Every row gives one point. The points of each table are mixes of a few directions, plus a little noise. How many directions does each table use, and how many do they share? Where both have some left over, give the other angles between the two spaces (their principal angles), to ten degrees, smallest first.
In the rows, 128 means zero.

First:
[[119  99 131]
 [131 138 127]
 [104  49 136]
 [149 195 121]
 [149 198 121]
 [116  90 132]]
Second (5 x 3):
[[100 156 119]
 [138 102 112]
 [199  75 173]
 [ 86 167 109]
 [117 140 126]]
Directions: first 1, second 2, shared 0; angles 50

First, 9 rows:
[[114 167 158 127 133 165]
 [160 107  90 186 114 111]
 [117 168 134 121 135 122]
 [153  79 104 161 115 118]
 [110 109 130  88 130  42]
 [ 95 169 143  77 142  67]
 [125 152 122 100 142 202]
 [124  83 178 127 120 188]
 [154 118  93 166 121 138]]
Second (8 x 6):
[[123 158 133 141 128 111]
 [105 167 126  74 146 115]
 [147  89 128 167 114 143]
 [169   7 118 168 105 185]
 [129 146 134 155 123 115]
 [102 179 128  76 147 109]
 [103 184 130  85 145 105]
 [144  93 128 159 117 142]]
Directions: first 4, second 2, shared 2

First (8 x 8):
[[150 119 147 156 146 179 107  92]
 [ 83 114 102  59 129 118 119 183]
 [ 94 151 158 133  97  61 158 157]
 [ 74 104 128 104 109 138 139 141]
 [196 159  88 111 115 117  72 171]
 [105 105 131 148 111 153 155  93]
 [138 135 188 153 215 135 133  86]
 [184 137  83 158 102 123 141 100]]
Second, 9 rows:
[[101 122 130 129  70 175  82 119]
 [149 146 134 109 118  61 111 163]
 [132 115  90 117 156 189 132 130]
 [175 151 116 117 145  41 133 132]
 [155 159 161 153 158  53 156 115]
 [123 117 101 135 141 200 128 103]
 [123  97  94 139 138 162 162  63]
 [ 92 127 158 151 120 201 117 130]
 [101 117 170 102 106  71 130 197]]
Directions: first 5, second 5, shared 3; angles 30, 50

First:
[[202 173 114 174  83 163 140 126 186 139 128]
 [134 106 177 150 123 132 135 161 131 195 178]
 [ 76  86 121 108 132  47 103 138  65 111 123]
 [102 144 137 134 144 159  95 114 175  92 110]
 [100 100 159  91 158 130 135 119 147 130 137]
 [106 138 103  98 151 137 123 100 126  77  92]
 [110 105 100  79 136  77 137 105  98  89 101]
 [195 173 114 190  97 179 155 160  96 192 154]]
Second:
[[125 142 109  80 103 104 124 156  98  70 120]
 [115  66 154 120 158  78 149  71 200 191 137]
 [113 151 128  80 140  99 119 142 144  79 101]
 [ 97 151  86 112 131  88 133 135  87 115 106]
 [133 173 146 114 135 159 184 163 122  95 104]
 [127  50 186 111 118 138 118  98 215 175 192]
 [157 143 136 203 139 189  88 123 128 154 130]
 [ 78 129  84 127 104 119 154 144  64 159 155]
 [180 124 127 138 127 116 135 117 118 106  99]
 [156 149 123 192 124 189  77 135 104 134 133]]
Directions: first 5, second 6, shared 2; angles 30, 50, 60

First (11 x 14):
[[121  97 117 100  53 147 210 119 160 117 109 135 157  89]
 [136 163 139 160 211 106  36 138  92 139 150 120  96 172]
 [122  99 118 101  59 146 205 119 158 118 110 134 155  91]
 [125 110 122 112  87 138 174 123 146 123 118 132 144 107]
 [123 110 123 111  83 139 178 123 147 121 117 132 145 104]
 [125 119 124 119 104 133 154 124 139 124 122 131 137 115]
 [129 132 129 132 138 126 117 129 123 129 130 127 125 133]
 [124 106 120 108  75 141 188 122 151 120 114 133 149 100]
 [139 172 143 169 235 101  11 141  81 142 155 118  87 184]
 [138 173 143 171 237 101   7 142  81 143 156 119  86 185]
 [126 128 127 128 127 128 129 128 129 128 128 128 128 127]]
Second (8 x 14):
[[157 120 150 133 107 140 149 139 138 126 117 165 118 141]
 [162 118 154 134 104 142 154 141 138 126 113 173 117 142]
 [119 130 122 127 133 125 122 126 126 128 132 118 131 125]
 [173 116 163 135  96 146 162 145 141 125 109 185 114 147]
 [ 66 145  80 118 172 103  83 105 112 130 153  49 148 103]
 [204 108 185 141  75 158 183 156 150 125  97 224 104 158]
 [106 134 113 125 144 119 111 120 122 129 138 100 136 119]
 [ 36 152  58 113 192  92  61  94 102 134 166  11 158  90]]
Directions: first 1, second 1, shared 0; angles 70
